Each row is a point. The last column is the point's height on a tilted bowl or saddle (a function of degree 2), plus a little noise. Count its main directions that bend up, bend down and stay straight.

Points (9 x 3):
[[-5.1 -7.6 -7.5]
 [-1.5  3.5 -1.9]
 [ 5.0  3.0 -4.1]
 [ 1.1  1.8 -0.2]
 [-3.2 -1.3 -0.4]
 [-4.7 -6.3 -5.2]
 [-0.2  1.0  0.4]
 [ 0.0  0.1  0.8]
 [ 2.8  4.6 -3.9]]
Directions: 0 up, 2 down, 0 straight

Points, 16 rows:
[[ 5.2 -2.8 -7.7 -7.1]
 [-0.9  0.4 -1.5  2.4]
 [-6.7 -0.7  0.9 -2.8]
 [ 1.0 -3.2 -1.1  1.1]
 [-3.6 -1.3 -5.0  3.1]
 [-3.2  0.9 -0.6  1.1]
 [-4.4 -2.8  0.6  0.6]
 [ 4.3  2.1  6.8  0.9]
 [-5.7  4.3  3.0 -8.0]
 [ 5.4  5.8 -5.2 -5.6]
 [ 3.5  7.3 -4.9 -5.4]
 [ 1.4 -2.2 -1.5  1.3]
 [ 1.2 -2.7 -0.8  1.5]
 [ 1.7 -4.2  4.9 -1.4]
 [ 0.4 -0.5 -2.4  2.3]
 [ 1.7 -3.8  2.5 -0.1]]
Directions: 0 up, 2 down, 1 straight

Points, 24 rows:
[[-6.2 -3.1 -0.1  2.9  0.2]
 [ 1.0  4.1  1.7 -3.6  4.0]
 [-4.1  2.3  3.4  2.2 -1.1]
 [-3.3 -0.2 -2.7 -0.2 -0.6]
 [-0.4  0.3 -4.5 -5.1 -1.2]
 [ 0.4 -5.8  6.1  6.6  2.7]
 [-0.8  4.2 -0.7 -3.3  2.2]
 [ 1.7 -2.9  6.9 -0.4  3.1]
 [-3.7  2.9  5.4  4.6 -2.2]
 [ 2.0 -3.8 -0.4  6.8  4.6]
 [-0.8 -0.1 -2.3  1.0 -0.6]
 [-0.9  4.1  0.0 -0.9  1.4]
 [ 3.7  7.2 -4.7  0.5  2.1]
 [ 0.2 -4.2 -3.8 -0.2 -1.0]
 [ 4.9  0.0  3.8 -0.6  4.2]
 [ 4.0 -1.3 -2.7  0.2 -0.5]
 [10.1 -5.1  3.4 -3.5  9.8]
 [ 2.4 -2.4  0.8 -9.8  8.0]
 [-1.4  6.7 -1.7 -7.7  7.6]
 [-2.3  1.5 -1.4 -1.0 -0.1]
 [ 0.0 -3.8 -4.7  0.2 -1.4]
 [-2.8 -2.8 -0.2  1.4 -0.1]
 [-2.7 -2.8 -0.9  6.7  2.7]
 [ 0.4 -6.0 -0.5  0.6  1.3]]
Directions: 3 up, 1 down, 0 straight

Points, 47 rows:
[[ -4.3   0.8   1.4   2.8  -1.7   3.5   2.4]
 [ -6.2  -3.1  -2.3  -0.1  -1.6  -1.6  -1.3]
 [ -2.7   5.7   6.6   3.6   0.5   0.0   0.1]
 [  3.3   2.7  -0.4   2.2   1.4   2.8   0.2]
 [ -2.6   6.0   6.2  -6.8   0.2  -0.5   5.0]
 [  0.5   5.7  -0.3  -1.9  -3.5  -5.2   2.0]
 [ -2.1   0.3  -0.7  -2.0  -1.4   5.3   0.3]
 [ -3.3   3.9   0.5   0.7  -4.3  -0.1   2.1]
 [  2.7  -2.0  -5.1  -4.8   0.0  -2.0  -0.4]
 [ -2.9  -2.2  -0.1   9.5 -11.2  -1.1  13.6]
 [  6.3   3.1   1.1   0.1  -0.7  -1.0  -2.0]
 [  0.9   1.5   3.4   3.0   3.1  -6.0   2.0]
 [ -2.7   3.2   1.7  -2.0  -3.0   0.5   1.2]
 [  3.7  -0.7   3.1   7.3  -0.4  -3.4  -0.7]
 [  0.9  -3.9   0.8   2.6  -0.4  -6.3   4.4]
 [  0.7   6.7   2.8   0.8  -2.3   3.4   0.7]
 [ -1.0   3.4   3.8  -6.2   3.7  -6.2   6.6]
 [  2.8  -1.4   4.6   0.0   5.7  -3.1   0.6]
 [ -3.4   3.8   2.7  -0.2  -4.3   2.8   2.7]
 [  4.3   4.3   3.5   0.5   0.4  -2.3  -3.4]
 [ -0.5  -7.9  -3.3   1.0  -4.1  -2.4   1.7]
 [  3.0  -3.1  -5.8   1.7  -0.7   3.3   1.9]
 [  8.4   5.2   3.7   0.8   5.5  -3.7  -3.6]
 [  0.4  -1.9   1.6   6.4   5.9  -2.9   4.9]
 [  0.3   2.3  -1.8  -1.1  -1.1   3.1   0.7]
 [  0.3  -0.2   8.2 -13.5   1.1  -1.4   9.1]
 [ -0.2  -2.9  -1.4  -1.4  -7.3   2.9   1.4]
 [  0.3   2.0   0.1   4.2  -1.6   6.6   4.0]
 [  5.2  -2.2   4.4   2.5  -3.9  -2.2  -2.5]
 [  2.9   3.8   2.2  -4.7   0.9  -1.3   0.8]
 [  4.8   3.8   1.2  -4.2  -0.8   0.5   0.5]
 [ -3.8  -2.5  -6.3  -2.1  -3.7  -3.4  -4.2]
 [ -1.7   1.1  -2.4  -0.6   5.2   1.7   0.9]
 [ -1.4   0.0  -6.4   1.6   1.6   4.0   1.0]
 [  0.2   3.8   4.1   1.2   1.3   3.1  -1.1]
 [  3.1  -8.0  -2.5   5.1   2.0   1.4   4.6]
 [ -3.5  -2.2   6.0   1.3  -2.0   5.1   0.5]
 [ -6.1   1.0   2.6  -5.7   0.9  -7.7   7.5]
 [  2.2  -3.1  -0.1  -2.0  -4.3   7.3   1.3]
 [  0.9   2.7   7.8  -0.3  -2.8  -2.8  -2.6]
 [  0.2  -1.7  -2.1  -1.7  -7.0  -0.7   1.3]
 [  3.6  -2.4   4.7   1.7   2.3   2.4  -3.6]
 [ -3.1  -5.4  -5.7   1.4   0.1   5.7  -1.5]
 [  3.5  -0.3   2.8   2.5  -3.4  -0.7  -2.0]
 [ -2.4   1.7  -0.6  -0.9  -5.3   5.5   3.2]
 [ -2.4  -8.1   2.3   1.2  -3.7  -3.0   4.0]
 [  1.7  -1.4   6.2  -2.7   3.0  -2.3  -0.4]]
Directions: 4 up, 1 down, 1 straight

Points:
[[ -1.6   3.2   6.8  -3.5   3.6   2.1  -2.6  -1.4   4.0]
 [  3.0  -2.0   5.2   1.0  -1.6  -2.3  -1.4  -4.4   1.5]
 [  1.0   2.7  -1.1  -2.7   0.1   0.4  -4.9   4.4  -0.5]
 [  0.9  -1.6  -2.1  -8.1   5.3   0.2  -1.7  -3.3   2.0]
 [  2.9  -5.9  -1.2  -2.9  -0.2  -1.7  -0.5   0.2   0.8]
 [  1.7   5.6  -4.9  -3.0  -4.0  -2.0   0.9   7.2   0.5]
 [ -1.4  -0.6  -3.2  -0.3  -3.7   4.3   1.9  -1.8   0.1]
 [  0.3   0.8  -0.5   1.1   2.6   0.8   7.1  -1.4   1.9]
 [ -4.2  -0.7  -3.7  -3.8   3.1  -2.4  -3.6  -3.5   0.6]
 [ -3.1  -2.5  -5.8   5.6   1.2   4.0   4.9   1.6   2.3]
 [ -0.4  -0.1  -8.8  -7.8  -1.7   1.7   0.0   5.6   1.1]
 [  0.2  -1.4   3.4  -1.0   1.5  -7.6   0.0   3.0   0.0]
 [ -3.5   3.5  -2.7  -0.2  -7.4   2.4  -5.0   1.2  -0.3]
 [  7.3   6.2   4.5  -1.6   5.3   1.9   0.5  -0.2   8.1]
 [  2.4   0.1  -2.8   2.7  -1.2  -3.5   2.5  -0.1   2.4]
 [  1.5   6.0  -4.3   0.1  -0.9  -0.7   1.6 -10.0   5.9]
 [  1.8   9.5   3.7  -2.3  -0.7  -2.1  -6.0   1.3   6.1]
 [  1.5   2.8   1.4  -3.4   2.7  -2.7  -0.7   8.0   2.3]
 [  2.4  -2.2   5.2  -4.1   0.9   0.9   1.4   2.4   4.3]
 [  1.0   1.3  -4.8  -1.8   2.5  -2.9  -5.0  -4.7   0.2]
 [  2.8  -3.0   6.2  -2.9   0.6   6.2   1.1   6.3   9.2]
 [  1.3  -2.0   0.0   4.1  -2.8  -0.8  -1.2   4.6   3.6]
 [  2.7  -4.8  -2.5   1.8  -3.2  -1.3  -4.7   2.8   1.7]
 [ -2.4   6.2   1.9   1.0   2.0  -4.2   4.9  -1.2   0.7]
 [ -5.2   1.6  -7.1   6.6   3.1   2.3   4.7   2.9   0.6]
 [  4.8  -4.8   7.7  -0.5  -5.1   0.1   2.6  -3.4   6.1]
 [  5.0   3.8   3.2   5.4  -3.5   3.1   1.4   9.7   7.7]
 [  6.0  -0.8  -0.7  -1.6   3.1  -3.7   4.7   1.1   2.7]
 [  4.3  -4.1  -2.1   3.0   2.2  -1.9   0.5   6.7   3.6]
 [  6.6  -1.8  -1.5  -1.2   1.3  -3.3  -6.6  -2.5  -1.1]
 [ -3.3   4.1  -4.6   1.3  -6.3   2.6  -1.0   2.2  -0.8]
 [  1.5  10.2  -0.2   1.8   0.8  -2.9   3.5  -7.9   4.4]
 [ -1.5   2.4  -5.3   7.2   1.4  -0.5   5.5  -5.2   4.7]
 [  1.2   5.5  -2.4  -9.9  -3.6  -3.1  -6.6  -0.6   2.4]
 [  1.6   0.4  -2.6  -5.0  -3.4   1.5   2.1   2.6   0.7]
 [ -1.7   2.9  -0.4  -6.1  -6.7   2.6   0.0  -3.9   0.2]
 [ -5.0  -2.3  -0.4  -4.4   3.1  -3.4  -2.5  -3.5   0.6]
 [ -2.6   5.3   0.9   1.7  -1.2   2.8  -0.5   3.5   0.0]
 [  4.5   4.5   1.9  -1.2  -5.8   0.7   2.1  -5.4   3.6]
 [ -0.1   5.4   1.6   1.9  -4.8  -0.2  -0.4  -3.1   3.1]
 [  8.7   0.5  -0.4  -2.7  -1.8  -0.8   1.9  -3.7   4.8]
 [ -1.0   2.4  -2.9  -0.5  -1.4   1.2   4.7   1.7  -0.2]
 [  1.9  -0.2   2.6  -0.7   6.6   2.4  -3.9   5.9   2.8]
 [  6.7  -7.9   1.5  -1.0  -2.1   3.8  -6.4   2.5   1.2]
 [ -0.2   1.5   1.3   1.7   4.8   0.8   0.5   4.5   1.7]
 [ -0.1  -8.7  -1.3   3.8  -2.7   1.4   2.3   1.4   7.1]
 [  5.4   9.7   4.1   1.8  -2.1   1.1  -2.7  -5.6   7.8]
 [  2.7   2.5  -4.5   4.4   3.1   0.8   4.7   3.8   0.4]
 [  0.3   0.4  -6.7   2.1   0.0  -4.2  -3.6  -4.1   3.5]
 [ -3.6   5.0  -0.7   1.1   4.9  -1.5  -1.1   3.4   0.9]
 [  0.4   6.5   5.3   4.8   1.6   3.1  -8.8   2.2   4.3]
 [  2.7  -4.9   1.4  -0.7   0.1   3.4   2.8   0.0   3.4]
 [ -5.0  -0.7   0.2   0.2  -3.0   6.5  -3.6  -1.9  -1.9]
 [ -0.4   3.4  -2.0   5.8  -2.8   0.0  -5.8  -4.4   3.4]
 [ -3.0  -2.2  -5.8   0.4  -3.6  -2.2   3.3  -2.1   4.8]
 [  5.2   5.6   1.5   3.3  -5.6  -0.2   3.3   2.8   5.1]
 [ -1.2   0.8   2.2   7.1  -0.3  -2.1  -3.1   0.7   4.3]
 [  8.1   3.2  -3.9  -0.1  -0.3   2.2  -0.3  -3.3   5.3]
 [  2.0   0.1   0.2   0.7  -0.8   0.0  -4.1  -9.2  -0.6]
 [ -1.1  -0.2  -5.7   1.9  -3.4   2.7   5.6  -1.7   2.1]
 [ -2.3  11.4  -3.0   1.9   3.0  -2.3  -2.8   0.2   3.7]
 [ -3.5   1.4  -1.7   2.7   1.5   1.3   0.1  -1.4   0.8]
 [ -0.6   3.3  -1.5  -1.2  -0.6  -2.6   3.2   0.1   0.3]
 [  4.4  -2.8   1.3  -1.3  -0.8   7.0   5.1   3.0   5.0]
 [ -2.3   3.2   3.8  -3.5   2.3   3.7  -3.5  -5.4   0.8]
 [  5.4  -3.4   4.0   1.2   6.5  -0.8   1.6   2.7   5.1]
 [ -0.4   1.2  -1.8   0.3  -3.6   6.1  -8.8  -0.1  -5.3]]
Directions: 4 up, 2 down, 2 straight
